Each row is a point. Each copy is the shape, with its points in the same order, turned, moved and blurred by noise. Say if it was mirrored as well.
In the rows, zero is written as 128.

Shape, 9 rows:
[[170 113 122]
 [164 120  87]
 [174 128 141]
 [169 116 117]
 [132 193 119]
 [139 135 143]
 [ 43 111 143]
 [103 149 104]
 [114 131 131]]
Copy 1, 9 rows:
[[162 118 131]
 [159 146 107]
 [166 114 154]
 [164 123 128]
 [119 175 179]
 [132 118 158]
 [ 38  93 129]
 [ 94 151 137]
 [108 120 144]]
Copy 1 is: only turned
Copy 2:
[[123  99 173]
 [155  89 161]
 [117 119 185]
 [130  99 172]
 [168 172 149]
 [116 135 152]
 [ 91 144  56]
 [153 138 111]
 [120 133 127]]
Copy 2 is: only turned
Copy 3:
[[130 100 181]
 [165 100 168]
 [122 127 173]
 [138 100 180]
 [160 175 139]
 [121 132 148]
 [118 120  48]
 [167 142 115]
 [130 128 121]]
Copy 3 is: only turned
Copy 4 (9 x 3):
[[144 161 114]
 [177 146 110]
 [132 165 134]
 [151 161 114]
 [146  93 171]
 [124 132 126]
 [ 92  53  69]
 [149  87 120]
 [127 108 112]]
Copy 4 is: mirrored

Shape:
[[158 100  99]
 [ 81 147 144]
 [117 131 141]
 [176 104  79]
 [172 105 104]
 [ 94 134 128]
 [ 90 171 129]
 [ 84 124 133]
 [171 114 124]]
Copy 1:
[[121 141 186]
 [ 88 126  91]
 [110 122 121]
 [138 159 197]
 [130 142 188]
 [ 86 137 112]
 [102 149  87]
 [ 70 129 115]
 [138 128 175]]
Copy 1 is: mirrored
Copy 2, 9 rows:
[[122  80 117]
 [150 178 110]
 [133 145 126]
 [134  54 117]
 [124  75 134]
 [147 155 105]
 [178 164 115]
 [132 159  96]
 [122  90 146]]
Copy 2 is: only turned
Copy 3:
[[ 84 140 121]
 [174 160 153]
 [144 135 143]
 [ 66 145  96]
 [ 81 129 107]
 [152 162 148]
 [181 165 124]
 [152 165 158]
 [ 99 111 111]]
Copy 3 is: only turned

Shape, 9 rows:
[[136 128 127  90]
 [108 135 124 174]
 [114 182 165 137]
 [109 125 169  81]
 [126 103  80 156]
 [109 105 115 156]
 [137  98 145 181]
 [139 111 109  97]
 [131  93  89  83]]
Copy 1 (9 x 4):
[[135 124  85 137]
 [158  87 160 123]
 [ 88  88 143 139]
 [106  96  71 108]
 [206 114 134 134]
 [176  94 132 109]
 [165 121 160  81]
 [161 129  84 135]
 [185 127  63 139]]
Copy 1 is: only turned
Copy 2 (9 x 4):
[[125 145 115 112]
 [129 120 178 154]
 [159 178 146 168]
 [125 187 141  90]
 [109  81 145 131]
 [111 110 169 124]
 [156  98 191 110]
 [116 123 118 106]
 [ 97 114 103  88]]
Copy 2 is: only turned

Shape (8 x 4):
[[149 145 146 125]
 [156 118 100 162]
 [119 165 101 161]
 [141 159  97 165]
 [ 69 156 169 105]
 [112 122 136  90]
 [141 174  89 137]
 [ 77  99 170 130]]
Copy 1, 8 rows:
[[129 125 100 150]
 [ 88 168  99 169]
 [141 181 111 170]
 [130 183  98 186]
 [170 126 174 122]
 [124 132 134 100]
 [150 183  89 159]
 [114 122 194 131]]
Copy 1 is: only turned
Copy 2, 8 rows:
[[110 146 116 124]
 [ 73 124 152  94]
 [ 79 141 168 140]
 [ 63 143 152 132]
 [172 136 142 178]
 [144 104 127 138]
 [ 61 123 135 155]
 [178 128 160 119]]
Copy 2 is: mirrored
Copy 3, 8 rows:
[[113 118 131 167]
 [168 156 151 145]
 [174 123  95 130]
 [181 128 111 146]
 [ 73  98  91  96]
 [ 95  90 143 116]
 [173  96 118 146]
 [ 78 144 126  92]]
Copy 3 is: mirrored
Copy 4, 8 rows:
[[149 110 128 109]
 [120  97 140 165]
 [133 148 110 157]
 [137 128 114 166]
 [131 178 127  63]
 [103 116 121  82]
 [143 120  88 162]
 [103 158 172  80]]
Copy 4 is: only turned

Shape, 12 rows:
[[168 144 150 139  98 137]
 [103 162  66 141 122 130]
 [137  93 127  91 133 134]
 [ 95 144  85 177 137 133]
 [142 115 120  88 145 139]
 [101 124  58 153  96 128]
 [192 130 151 119 130  94]
 [151  82 141 100 128 166]
 [146  78 105 119 145 156]
 [114 129  39 139 115 104]
 [136 159 148 113 112  90]
 [201 146 125 113 117 135]]
Copy 1, 12 rows:
[[149 141 158 113 101 173]
 [127 132 110 162  94  89]
 [149 115 115  77 143 139]
 [ 83 117 123 153 111 111]
 [157 125 103  86 134 142]
 [114 100 150 146 102  73]
 [179 121 138 123 129 196]
 [141 118 131  52 129 152]
 [119  86 116  65 124 135]
 [130  80 123 156 100  76]
 [175 156 138 146 137 156]
 [180 120 135 104  87 185]]
Copy 1 is: only turned
Copy 2 (12 x 6):
[[154 124  89 161 121 139]
 [146 168 170 151 128  84]
 [ 99 105 121 121 147 121]
 [131 165 186 186 118 111]
 [ 95 114 121 123 130 106]
 [151 171 177 156 171 105]
 [149  70  92 149 122 116]
 [ 81 121  93 133 155 138]
 [ 78 123 124 158 167 117]
 [156 149 189 154 168  80]
 [168 105 130 122  97 124]
 [149 106  71 158 136  98]]
Copy 2 is: mirrored
Copy 3 (12 x 6):
[[103 126 154 186 150 145]
 [152 104 134 129  80 146]
 [153 124 121 147 181 108]
 [122 104 143  96  96 162]
 [165 143 130 154 162 108]
 [142  66 122 123  97 150]
 [125 121 192 178 172  99]
 [144 129 111 152 203 131]
 [164 115 127 127 191 141]
 [165  65 141 115  93 129]
 [108 129 161 177 124  93]
 [151 126 181 200 164 138]]
Copy 3 is: mirrored
Copy 4:
[[128 180 113 129 105 100]
 [162 119  84  93 163 156]
 [108 132 157  93 102 151]
 [150  96  85 129 163 153]
 [126 143 164  87 118 145]
 [135 117  67  98 140 175]
 [ 87 182 149 110 137  91]
 [125 149 172 125  78 158]
 [118 138 155 128 116 180]
 [124 127  77  76 171 183]
 [115 143 114  85 131  76]
 [131 206 135 108 126 120]]
Copy 4 is: mirrored

Shape:
[[124  84 109  61 151  98]
 [117 105 206 150  76 149]
 [141 143 120 115 135 114]
 [156 121 143 103 151 120]
 [105 143 150 125 104 165]
 [114 132 101 115 156  54]
 [138 125 112 150 153 149]
 [133 128 109 152  98 134]
 [122 133 140 120  29 133]]
Copy 1, 9 rows:
[[177 123 103  66 179 110]
 [115 113 175 133 114 208]
 [114 140 102 121 152 117]
 [123 125 129 106 178 112]
 [111 147 142 103  93 155]
 [141  91  52 115 160 110]
 [133 131 135 137 122  91]
 [142 147 120 146 109 140]
 [136 171 115 131 113 216]]
Copy 1 is: mirrored
Copy 2:
[[163 128  72 177  83 129]
 [133  24 125  94 154 135]
 [141 134 127 126 116 102]
 [169 133 119 137 129 128]
 [103  88 149 119 134 149]
 [141 141 104 168 106  56]
 [115 152 108 119 153 130]
 [ 96 121 108  93 122 109]
 [101  58 134  78  76 124]]
Copy 2 is: mirrored
Copy 3:
[[108  69 197 115 152  96]
 [147 125  95 125 127 199]
 [120 121 150 106 104  97]
 [135  98 169 118  95 114]
 [104 157 134 126 117 154]
 [143 112 161  84 148  51]
 [124 134 139 158  98  94]
 [102 129  99 126 112 106]
 [ 76 122  82  80 131 164]]
Copy 3 is: mirrored

Shape, 12 rows:
[[165 138 135 121  95 102 157 122]
 [131 137 108  76  94 113 133 101]
 [151 165 135 135  95 154  91 123]
 [112 176 101 112  76 108 124 115]
 [108 120 180 139 147 119 157 157]
 [111 124 108 128  72 146 145 123]
 [104 123  74 168 105 137 139 204]
 [111 115 146 186 174  99 154 141]
 [107 131 169 212 121 100 113 152]
 [133 151 116 102 113 131 129 111]
 [153  72 133  95  97 103 105 116]
 [128 136 224 125 176  90 126 162]]
Copy 1, 12 rows:
[[120 100 133  92 145 135  96 137]
 [116  99 126 134 166 158 147 131]
 [123  83 130 119 108 102 154 170]
 [ 91  86 136 107 115 165 167 136]
 [152 166 145 136  88 115 100 110]
 [107 137 151  99 139 112 173 134]
 [143 164 106  47  81 124 175 124]
 [120 168  88 115  82 109  85 105]
 [ 91 177 114 112  52  95 114 154]
 [126  92 122 131 135 129 141 131]
 [136 140 103 128 180 140 124 185]
 [156 148 143 168  71 139  46 151]]
Copy 1 is: only turned
Copy 2:
[[115 152 153  79 144 161  96 111]
 [112 152 134  72 150 130  85 174]
 [149 160  92  81  91 135 103 121]
 [115 147 125  37 124 113 117 153]
 [152 108 149 141 156 139 145 106]
 [121 148 164  90  96 122 113 158]
 [ 81 113 141 108  70 150 188 144]
 [111 140 139 152 159 120 175  80]
 [126 115 131 121 108  99 157  53]
 [127 163 119  84 140 135 109 155]
 [ 90 128 131 129 136 133  52 142]
 [169  87 105 140 192 145 128  75]]
Copy 2 is: only turned
Copy 3:
[[138 135 159 133 168 136  89 122]
 [175 119 156 160 126 152 118 147]
 [130 164 167 128  92 119 109  78]
 [157 108 189 111 123 156 123 115]
 [ 81 144  97 134 164 157 122 107]
 [121 121 162 116 116 143 100 153]
 [107  68  96  83  95 139  76 106]
 [ 88 127  78  96 180 119 135 112]
 [ 95 160 106  52 160 141 111  86]
 [144 116 159 144 120 132 125 122]
 [178 174 115 137 129 140  86 158]
 [ 94 188  85 152 185 168 129  57]]
Copy 3 is: mirrored
Copy 4 (12 x 8):
[[127 139 131 127 144 113  70 141]
 [ 89 131 114 117 106 108 102 166]
 [138 132 119  92 111 185  95 140]
 [ 94 110 151  97  89 127  91 137]
 [173 114 154 139 168 119 150 127]
 [ 98 131 147 158 100 152 106 140]
 [107  62 140 173 124 169 111  74]
 [195 119 138 146 138 105 138  72]
 [215  97 168 135 115 152 110  96]
 [106 133 114 106 115 128 113 141]
 [146 115  84 159 113 115  95 188]
 [214 100 138  93 191 105 149 145]]
Copy 4 is: only turned
